Each row is a point. A path goes straight from each point to the next, and from the last back to the first. The post is the endless flat space through its rows: a point in 2 columns, a line in 3, a plane in 4, and so on, so that a path can go around it. Count how often the path circles the post. Going back the other way cancels.

Post (2 x 3)
[[ 46 -21   6]
 [-39  -8   9]]
Path (25 x 3)
[[  27  -29  -52]
 [ -26  -64   -9]
 [  -3  -40   32]
 [  18  -15   44]
 [  23   -4   12]
 [   2   25  -35]
 [  20  -43  -33]
 [ -47  -44    4]
 [  20  -22   55]
 [  33   -7   23]
 [  30    7    3]
 [   0  -11  -18]
 [ -81   14  -18]
 [ -31   11   15]
 [  47  -11   50]
 [  -4  -11   53]
 [  64   12   25]
 [ -46   24  -17]
 [-104   -1  -10]
 [ -61  -49  -14]
 [  20  -38   48]
 [ -40    6   62]
 [ -43  -11   62]
 [ -20  -54   35]
 [  -6  -29  -22]]
Times around: 2

Post (8 x 9)
[[  0  13 -39 -30  15 -43  87 -59  26]
 [-19   2  34   3  22  -8 -17  -9 -51]
 [-28 -24 -27   1  28 -63  27 -60  41]
 [ 19  -6  15  -9  34  14 -63  40 -44]
 [  2 -38  20   0  62  31  -9  34 -54]
 [-19   0  -6 -26 -17 -49  72 -40  81]
 [ -9  28  -9  13   7  62 -44  38  -2]
 [-14  -9  -6  10   0  -9 -19  38 -41]]
Path (20 x 9)
[[  44  -22    6  -61   55   29  -19   -8  -73]
 [  -3  -44   41   28   37  -14  -39  -67   35]
 [  -1  -37   -5    3   48  -32   33  -10   38]
 [ -19   16  -52    6   29  -20    2  -10    3]
 [ -55   14   14    5   14   42   -9   44  -29]
 [ -43    6   36   62   68  -59  -54  -40  -24]
 [  40   21   21  -14   14   51  -30   47   17]
 [  30  -11  -31  -28   21  -13   20  -10  -22]
 [  39   35   36   -8   -1   -2   49    0  -46]
 [  33   -4   17  -13   68    6   26   48    7]
 [ -26    5  -80   26   17  -65  -59   -6    2]
 [  -3   11   -8   23   72   21  -48   39  -49]
 [ -14   40 -114  -33   56   -1   35  -34   63]
 [  -9  -16   11  -61   36   23   44  -48  -36]
 [ -24   42   30   19  -54   -1   11  -69  -36]
 [ -35  -33  -44   65   41  -33   23  -21   42]
 [   2   10   29  -18   42   60   21   43  -14]
 [  -5    6   -7    4   66  -14  -16  -19    8]
 [  24  -35   48    8   22  -40   12   -4  -46]
 [ -29  -15  -27    8  -61    6   -8    4   17]]
Times around: 1

Post (17 x 18)
[[ -7 -43  -4  20   8   1  23  61 -36 -34 -12   8  22 -16   9  60  37 -28]
 [-50 -27   6  13 -31 -55  24  35 -25  25  -7   2 -26  30 -34 -51 -17  55]
 [ 11  29 -21   3 -33  -3  -3  18 -27   8   7  -3  18   7  30 -17 -26  -3]
 [-44  27   7 -19  13 -17  -9  23   7 -24 -43   5  30   4  23 -36   6  18]
 [ 17  13 -18  12   6 -25 -25  35 -16  21 -10 -28 -16   3  30  41   7  32]
 [ 43  34 -30  32  57 -18  15  50  20  57  43  34  30 -15 -14  58  23  35]
 [-11  77  26 -12 -21  74  59 -41  26 -16  25 -19  -6 -15 -11  33  38  26]
 [-52  14 -16 -12 -18   4  25  15  55 -32  -5  25  13  -2 -20  60  13 -12]
 [ 42  35 -33 -25  -5 -10  -7  70 -22  12 -49 -10  28  15  34  35  53 -11]
 [ 81  -4  -4  40  19 -62 -26  12  26 -10 -23  -8   0  -9   4   2  17  -4]
 [  8  35  49  -3  25 -49 -49  49  18 -27  -5 -32   0 -19   6 -75 -55  -5]
 [  6   2 -20  -7   1 -50  24 -19  22 -77  11 -25  -8  23   7 -22  31  10]
 [ -9 -24  47   4 -13  -1 -26   3  26 -18 -24 -26 -27  40  -5 -44  73 -35]
 [-26 -23  28 -44  -7 -56  20 -11   7   0   7  17 -40  28   2 -70 -15  81]
 [ 43  50 -31  -2   4  41   7  -7  28  -5  -2   4 -32 -36  24  -3  61   8]
 [  3  27 -22 -53  38  12 -96  91 -71  28  -2 -25  81 -72 -25   1 -69 -25]
 [ 63  45  -8  12  23  52 -19  31 -42 -23  -4 -13   2  52   8  15  -5  41]]
Path (32 x 18)
[[  12   64  -32    4    7    8   13   37   22   37    0  -12    5  -28
    25   -7  -19   46]
 [  19  -33   15  -13  -50  -27   23    1  -27  -17  -46  -21   -8  -64
    89  -18    8   51]
 [  -6   41   24  -14   15   68  -48   50  -46  -50   28  -43    5   13
    -7    0   11   20]
 [  -9   18  -22  -51   10  -28  -54   28   -9  -32  -34   43   19   26
    -3  -40  -47   31]
 [ -31   30   13   -2   15  -10  -21   41    3  -44  -16  -10   25   30
   -17   26  -49  -47]
 [  18   15  -30  -18    7   60  -47    7    3  102   -4    2   15  -48
    -2    9   39  -30]
 [  16  -33   -9  -16   30   24  -11   12  -68   17    9    3   50   37
    31  -16   23   35]
 [ -14   26   18    3  -27  -32  -16   55  -30  -52  -13  -41    7   -4
    25  -87  -23   41]
 [ -47   33   62   75  -17  -27   38   39   40   -9  -20   15   -2   -8
    12   66   12   17]
 [  -1  -42   66   45  -20   29  -11   33   -2   53   19  -30  -13  -21
   -27  -24   96   -2]
 [ -16   34   21   40  -45   28   16   43  -23    4  -66    1   44   19
   -30  -42  -15   22]
 [  34    5   10   14    2  -95   83   83    1  -55    3   -3   10  -21
    42   22   39   24]
 [ -33    6   -1   30    1    5   31   36  -19  -48  -42   35  -24  -10
   -24   -5    0   47]
 [  38   25  -36  -17   89   -9  -69   12  -30   -6   22  -52  -18    7
    -3  -13   49   24]
 [ -21  -23 -121   16   23  -45  -15   22  -15   19  -12   10   50  -15
    20   18    1  -21]
 [  57  -77  -30   -4   71  -25  -26   32  -45  -57  -38  -22   39  -23
    51   -1   43   15]
 [ -63   -5  -50   -4  -28   45    9   44   -9  -22    8  -15  -23   36
   -12   -3   67   20]
 [  10   21  -15   21    7  -44    5  -18  -12  -69   22  -35   51   -2
   -42   20  -31   37]
 [  19   16   25  -37   13  -26   12   27   -7   13   -3   27   -1  -16
    -6   40   32    6]
 [   0   95   45   47   16   17  -67   13   47   31   23  -48  -18  -62
   -27   95  -71   40]
 [  13   38   15   18    5  -20  -40   24   16  -66   37  -30   49   16
   -16   44   -8  -35]
 [  23  -15   43   10   24  -69    5   41  -57  -65   -6  -30  -19  -11
   -19  -39  -14   19]
 [  13   53   -8  -16   53   -4  -17   22   24   39   24    5    5  -87
   -48   -6  -16   16]
 [  13   64  -37    8   49    6   20   37  -20    2  -38  -59   39  -65
   -70   32   -7   36]
 [  12   48   16    0   57  -37  -49  106   71   82  -23   -5   12  -29
    -6  -34  -16   49]
 [  -8   66  -22   -2   38   11   11   33   15   67   26   -6   91  -73
    -6    8  -25   58]
 [ -30  -48   15  -35   14    0  -25   68  -17   47  -29    3  -26   -9
   -15    8   -4   -9]
 [   2   34  -34  -47   14  -81   40   64   20   -1    1   15  -18  -16
    34   14   23    0]
 [  59   30   -9   13   -7   13   13   17  -19  -19  -27   19    3   38
    -4   29   67  -21]
 [ -27   26   13  -36  -47   14   18   -7  -51  101   -4    6   13  -67
    -4  -50   16   66]
 [   1  -61   24  -43  -17  -46  -41   53   -5   28   -8    2  -17   -4
    26   23   -6   55]
 [  28   45  -22   12    7   15   10   66    3   16   -3   11   28   -6
   -18   54  -62   47]]
Times around: 2

Post (17 x 18)
[[ 11 -46 -34  -9 -13  28  -6   1   7  22 -10  14  19  34 -18 -34  10   2]
 [-20 -46 -19  16  23  14 -31  37   9 -35 -21   7 -39  11  -8 -13 -22  22]
 [-10  -9  10 -29 -11 -31  43  14 -11 -14  29  -3  16 -28  22  -7   3 -10]
 [-18  16 -53 -13  47 -36  -5  23  12  16 -10 -13  24  27   3   7 -14  36]
 [  4  29  45  32 -31  -1  26 -30  -4 -29 -25  -2  15  27 -10 -13   2 -22]
 [ -3 -15  18   4   2  41 -29  11  -1  77 -36 -26  26 -30  17  12 -17 -50]
 [-13  -8  -1   2  12  -1  -3  23  24  31   3  43   8 -11  27 -35 -47 -45]
 [-43  18  -7  -6 -12 -21  24  19  29  66 -26 -15 -24  35   2  16  23   0]
 [-12 -17  32   5 -40  -3  16  -5 -31 -19  32  -2 -56 -14   7 -24  -9 -12]
 [-36   3  18   7 -19  -4 -10  26 -10  30  -9  36 -11  -7  21  19 -30 -54]
 [ 21   6 -37  -7  57  36 -20  31  35   5  -5 -12  17  18 -13  29 -25  38]
 [-52   3   8  30   6   2  16 -31   5   9   9  20 -25   6 -13  33  17 -38]
 [ 21  14  16   5 -35 -13   0 -16   9 -26  -8  15   9  -8  28 -19   2  12]
 [  7 -23 -11   8  19 -24 -28  -5  19   4  -2  17 -40  28 -38  18  -9  13]
 [ 14  45 -15  31  36 -14  22  46  -2 -12  23 -15 -29  -7 -30  16  29  10]
 [-27  -3   2 -21 -55   3  -3 -16   7 -10 -16   3  41 -34 -17 -22  13 -38]
 [-49   5  24  -8   1 -13   3   1 -19 -35  13  34 -24  19 -11 -18  29 -11]]
Path (27 x 18)
[[-59   8  -9   1  18  67 -17  11  21 -34  10  76  -8  19  29 -16  46 -18]
 [-67  26  12  -5 -18  18  37  26  -5 -46 -24  10  -4 -14  62 -43   9 -39]
 [  6 -37 -30  -1 -11 -49   0  62 -22  45 -14  10 -56   5 -37   5  -5  -1]
 [ 34 -13  12 -29  16   8   6  47 -14  -8  48  20 -20   9 -11 -43  13  29]
 [-18   1  15  56  53  57 -11 121 -21 -50  23  51 -88  54  16 -37 -17  -1]
 [-16  19 -15   3  -6  -2  22  45  26   2 -32  15   6  84  13 -78 -23  -1]
 [-74  -3  12 -25   9  10   1  17 -15  62 -69   1  29  36  -8   3  -9 -67]
 [-41  16   3  37   6  10 -22 -12  24  -1 -26   2 -27 -39  19  12   6  -1]
 [ 16   0 -26  14  24  26  -4  82  11  57  22  11  -7  20  30 -28 -61  28]
 [-10  37  -8  67  36  44 -20  36  38 -24  -4 -11 -40  27 -42  54 -25  -3]
 [ 21  -4  -7   4  -1  26 -13 -11  43 -23 -31 -12 -20  58 -60   7  35  10]
 [ 28 -32 -71 -13 -41 -27  14  -1  -4  30  12  -2 -35   8  11 -39  13  53]
 [-23 -16  36 -28 -18 -11  35 -36 -18 -13  18  12  45 -30 -12  -3  15 -12]
 [-63  78  18  -7  23  12  25  18  42 -13  -9  24  81  44  -3 -18   9   2]
 [-23 -15  40  15 -18   9  18  -2  21  -7   7 -12 -13 -29  47 -26 -55 -55]
 [-29  15 -12 -12  21 -13 -14  -2  -4 -19   4  -7  20   3   0  -8 -31 -16]
 [-18 -34   1  15   1  63   6  -3  45   1 -24   1  12  50 -16  22   6  10]
 [ 18 -48  16 -27 -25 -16 -33 -12  16 -11  21  16 -40 -18 -19  16 -29  42]
 [  0  -8 -22  -4 -75 -31 -24 -13   4  65 -32  17 -13 -17   4 -14 -48 -21]
 [-53  26  -1 -18  -8 -38  17  21 -19 -24   9  41   4  11  18 -34 -18 -36]
 [-75 -24  -6   6  40  -5   4  18   1  13  10 -19 -24 -25   6  48  34 -62]
 [ 28  36 -18   7 -61 -33  29 -51  41  -5  15  42  55  24   6 -30  29  28]
 [  3  -5  38  70  42  -2  10  19  21  23   7  11 -72 -30   8 -18  -9 -20]
 [ -2 -24 -15 -25 -43  44  24 -25  31  -4  -8  34  23  15   0  -9  44   7]
 [-33  -2   7   6  -5  -6 -43  13  -8 -40 -40   6 -75   9  19 -29  35   8]
 [  7 -18  23  -5 -19 -26 -17 -10 -30   9  24  -3  -1 -24 -21 -15 -24 -45]
 [ -7   9  25 -21 -20   8  16 -17  19  -2  15   7  42   2  53 -42 -34  -5]]
Times around: 1

Post (17 x 18)
[[ -3 -13  16 -11  -2 -37 -13  -2  23  37 -33  55  -5 -47  23   5 -14 -11]
 [ 20   3 -29 -30  -7  -1   4  40  32  33 -21  48 -35 -23  22  22 -13 -21]
 [ 28 -63 -11 -47 -14  23  45 -19 -13  -9 -36 -19  17 -28  -6  -5   9  13]
 [-38  22 -41 -12 -17 -15  30  -2  14  21  15  43 -25 -22  30 -17  24  -3]
 [-23  26   3  19 -20  20 -14  22  23  -4  -1  57 -24   2  28   1 -23  -2]
 [-23  11  24 -40  27  -6 -21  19  26  27  -1   6  21  31 -21   5  18 -20]
 [-33  -4  29  -9 -19 -23   0  42  35  21  -7  30 -43   9  36   1  31 -26]
 [-15  21  21   2 -24  -3 -35   6  56  20  10  -3  -4   9 -49   7  -4  -8]
 [-20  43   9  17   1 -16   6  26   1  65  13  16 -50  -6  27   0   4  10]
 [ 32 -12  -6  -6 -16   1  72   9 -28 -19 -47 -19  27 -32 -33 -19 -11 -21]
 [ 26   9  56 -15 -10  11   5   8  28   9  31  28  -2  11 -39   8  38 -27]
 [-20  15  -2  -5 -16 -57   3  35  10  20  26  44 -40   4  30  12 -26  28]
 [ 30 -20  -8 -11 -25  -4  75 -21 -18   7 -26 -43  58 -23  16  51  -8  -1]
 [ 53 -30 -26 -42  16  -1  38 -16 -10 -49 -61 -25  22 -33 -11  29  16  15]
 [ 28   6   3 -47 -36  14  21  10 -17 -10 -40  -4  65 -49 -15 -13  22  12]
 [ 56 -32 -32  -7   5   1  53  13  27  -2 -18 -13  47 -20 -14 -18  32  14]
 [ 30   2  12  15 -26 -23 -21   3  -6  29  11 -19  -6  55 -18   5  15 -21]]
Path (28 x 18)
[[ -37   27   -3   -9  -24   16  121   -5  -59   10   25   42   52  -10
    19   15   46  -20]
 [  20   87  -24  -72   11   -7   19   56   28   39   27   24   31  -45
   -66   13  -26   50]
 [  47  -17  -28 -100   43   25   27  -17    3   36  -25  -32   12    0
    25   38   35  -23]
 [  -7   29    9  -19   26   42   11   16   42   23  -45   19  -29  -56
   -24   -7   -8   -1]
 [ -29  -12  -41  -79   31  -21   36   -6   -4  -32  -39   32    9    8
    25   13   32   16]
 [ -10   21  -40   42    5   47   33    5   43    4    1   56   10   -7
    24   29    9  -17]
 [  11  -22    5  -45   -1  -11   43   13  -17   -8  -23   44  -25  -16
    40   50   33  -27]
 [  18  -23    8   34  -18  -26   58   -6  -17   48  -28   -1  -25   -1
   -16  -10  -17  -15]
 [  53    3   -1   11  -28   11   40   -1   37   75    2  -10  -64    4
     2   -6   22  -44]
 [ -25   -2  -27  -55    3  -39  -67   45   23   11  -34   57  -68  -28
    18  -40  -30    5]
 [  46   -5  -58  -58   -1  -12  -15    9   -5  -36  -52    7   -8  -38
    17   56   -5   23]
 [ -12   30  -39   32   -4   20   52   20   72   15   29  -25   25   10
   -50   11    3   -2]
 [   2    8   -5    4   -4  -19   55  -31  -54   59  -47    7   50  -26
    19   10    1    5]
 [ -35   14   -5  -62  -14  -30   56    7  -11   12    5   10   15   19
   -19  -29  -21  -41]
 [  35  -24   58   23  -36  -27  -23  -18   -5   73  -25  -83  -16   66
     2   37  -56  -42]
 [  27   15   30   -7  -42    3    4  -53  -44    0  -46   26   65  -25
    32   30   12  -25]
 [   2   28  -30   -4  -75  -25   32   38   -2   20  -29    8  -10   -4
   -43  -12   12  -64]
 [ -35  -10   20  -42  -42  -37    6  -10    7   -6  -24    9   25    3
    -8  -20   41    8]
 [  32    7  -59  -21  -28   43    0  -15   18   14  -31   56   10  -23
    32  -15  -22  -24]
 [  -4    7  -10  -10  -20  -14   -8   16   46    2    8   -1  -11   -7
    15   -2   23    5]
 [  24   10  -42  -13   35   54    3   57   66  -47  -46   47   64  -52
   -16   36  -43   -1]
 [  10   25    1  -31   13   37   -2   15  -18  -61    4  -14   21   -7
   -48    8   10   36]
 [ -16    8  -18  -12    0   -2    1    5   19  -35   17   44   47    5
    -4    2  -18    1]
 [  33  -16    7  -11   21   14   67   42   50   45  -16   11   29  -37
   -32   17   40  -56]
 [  14   45   14   20  -21   -4    5   17   11   37   -3  -24  -20   31
   -38   21   43  -24]
 [ -58  -33   34  -57  -48   -6   32   -2  -16  -18  -25  -11    0   -2
     4  -14   -8   13]
 [  -7  -38   24  -64  -25  -36   11    1    2    1  -79   56    9  -30
    60   15  -18   -4]
 [ -17    7  -36    5  -17  -22   28   42    9  -46   -9    0  -11   34
     7    6  -12   26]]
Times around: 2
